Every row gives one point. Before rounding, the points of a table are all equally far from one centre. They may lie mostly on one side of it. Where is the centre, to within rounding?
In the rows, zero is written as 128.

Points (5 x 2):
[[126 179]
 [112 165]
 [115 115]
 [136 184]
 [117 172]]
Centre: [150 142]

Points:
[[ 92 145 104 121 163 140 169 181]
 [ 87 129  65 126 142 138 187 154]
 [ 94 147  88  97 142 137 159 190]
 [106 129  98 149 141 129 191 152]
 [ 83 109  95 137 126 113 127 161]
 [ 77 160  81 109 137 107 142 166]
 [ 74 151 114  96 155 106 174 147]
 [112 152  90 114 141 134 163 191]
 [109 136 101 135 157 158 146 179]
 [146 119 114 119 138 116 187 154]
 [ 91 153 123 112 135 132 171 175]]
Centre: [111 129  96 108 144 128 149 138]

Points, 21 rows:
[[ 91 145 150 126 129  99 104 177 108 178 129 126 108 136]
 [162 144  98 156 144 109  60 143 117 182 149 138 115  93]
 [156 147 138 161 152 138  81 138  78 121 107 154 129  80]
 [163 128 109 112 119 130  47 153  92 159  90 122 145  91]
 [167 132 139 165 142 136  83 171  99 126 154  85 170 135]
 [179 111 141 126 115 159  74 203 107 137  81 135 170 114]
 [148 144 149 128 115  96  83 175 112 124 142 105 191  87]
 [131 148 152 152 139 110  63 148  92 162 137 120  93  95]
 [136 154 139  75 118 106 115 179 148 177 139 124 129 134]
 [139  88 127 151 121 152  70 191 107 109  89  96 160 116]
 [174 145 134 100 150  70 126 146 103 142 121  75 147  78]
 [104 165 119 110 141 104 119 144 130 118  92 153 134 127]
 [164 115 160 133 150 117  74 174  72 124 107  93 139 145]
 [116 169 137 152 133 116 103 160  86 106 123  85 105  71]
 [132 126 131  91 118 127 108 176 108 170 120 131 174  59]
 [167 109 161 139 107 122 104 137 132 140 116  64 155 113]
 [150 165 123 121 141 106 104 187 102 111 150 109 193  94]
 [175 123 130 118 127 104 121 137  59 142 149 138 139 113]
 [179 125 151 112 110 131  90 184 122 193  73 108 152 126]
 [102 143 119  91 131 111 114 158 118 140  95  69 131  80]
 [170 131 158 114 138 119 114 204  68 177 102 120 140 150]]
Centre: [158 130 117 139 135 117 117 186 124 140 113 118 122 103]

Points:
[[ 99 100  81 148 117  92 113 155  86  54 123 147 136  77 146 116 139 135
  125 134 137  88  91 151]
 [103 103 128 148 126 106 110 165  68  97 139 104 110  67 105 112 104 108
  142 153 137  84  71 175]
 [ 89 115  87 158 148 129 126 140  82  96 138 118 119  85 119 114 112 160
   91 173 146  74  67 146]
 [ 48 108  91 156 112 113 123 133  87  70 119 148 147  82 149 142 112 135
  126 170 129  92 107 168]
 [ 86 131  75 145 106 126  97 125  80  62 123 135 143  72 142  84 125 126
  103 167 136  83 102 173]
 [ 79  95 108 159 144 126 135 126  56  94 116 137 139  77 167 127 139 137
  108 159 108 103 128 150]
 [107  86 131 158 101 128 138 138  56 100 118 142 139  81 160 109 115 142
  131 206 128 100 109 108]
 [ 69 136  96 139 124 118 133 142 102  82 133 126 135 118 144 147 127 139
  105 172 171 106  88 176]
 [ 80 111  79 159 106 117 124 141  73  87 113 135 159  78 135 151 120 129
  133 155 146  98  90 164]
 [ 80 102  86 163 149 138 132 139  82  85 127 157 142  75 152 131 114 110
  136 142 125  98 138 150]
 [ 67 117  80 121 123 104 122 143  47  73 125 115 157 100 153 129 107 115
  106 157 131  92  92 172]
 [114 115 150 137 161  99  89 108  93  81 124 128 136  99  94 122 129 140
  122 151 162  90  89 178]
 [ 59 139  77 132 119 112 143 128  75  71 119 128 152  96 126  99  94 138
   87 174 156  95  86 135]
 [107 107  97 146 136 126 131 132  70  79 143 168 157  57 133 112  98 168
  128 160 121  73 123 113]
 [ 85 128 107 139 163 141 108 177 105  82 125 133 130  82 130 119 136 144
  130 142 140  79  83 155]
 [ 85  99 108 156 110 137 134 135 121  63 113 127 131 111 138 107 126 164
  141 168 153 108 104 134]
 [ 69 133  99 145 130 122  99  86  53  57 132 140 133 105 132 116 142 116
  116 173 123  96  94 152]
 [ 68 102 113 145 144 131 127 137  91  99 135 160 127  98 151 107 148 130
  111 146 155  97  90 173]
 [ 74 116 109 133 119 106 104 112  57  64 129 129 114  73 154 132 127 142
  101 171 134  84  78 115]
 [ 80 104  98 157 125 166 121 139  72  77 127 115 142  81 143 141 110 116
  111 178 129  79  94 126]
 [ 65 152 113 144 114 123 151 120  96  65 101 166 144 116 125 128 123 118
  108 158 137  95 103 186]
 [ 73 121 111 145 134 162 129 111  79  66 120 105 144  83 127 119 126 112
  106 186 106  98  95 158]
 [124 113 141 137 136 121 125 127 119  75 125 113 108  78 131 132  93 166
  118 159 159  95  83 144]
 [ 50 107 117 141 137 125 116 145  85  82 131 125 103  89 135 143 120 153
  121 176 108 134 109 171]
 [105 108  96 159 149 115 116 146  50  54 137 115 162  87 112 120 118 147
  127 175 107  81 106 154]
 [ 76 130  86 130 135 104  98 108  72  86 113 141 120  74 148 151 113 141
  115 155 146  65 110 169]
 [130 112  84 124 103 129 101 128  77  67 116 130 151 105 138 123 102 139
  116 178  96  91  55 165]
 [ 59  83 112 107 132 146 100 144 100  74 112 140 115  68 127 133 133 129
  134 175 130  89 103 145]
 [ 77 106 119 152 150 141 112 134  68  81 120 165 111  90 125 136  87 124
  134 189 122  93  86 168]
 [102  81  87 146 107 107 117 118  86  72  91 157 137  90 146 112 113 119
  143 194 138 100 106 162]]
Centre: [105 128 122 123 115 102 113 139  99 110 133 137 133 112 114 117 111 119
 111 165 112  93 122 131]
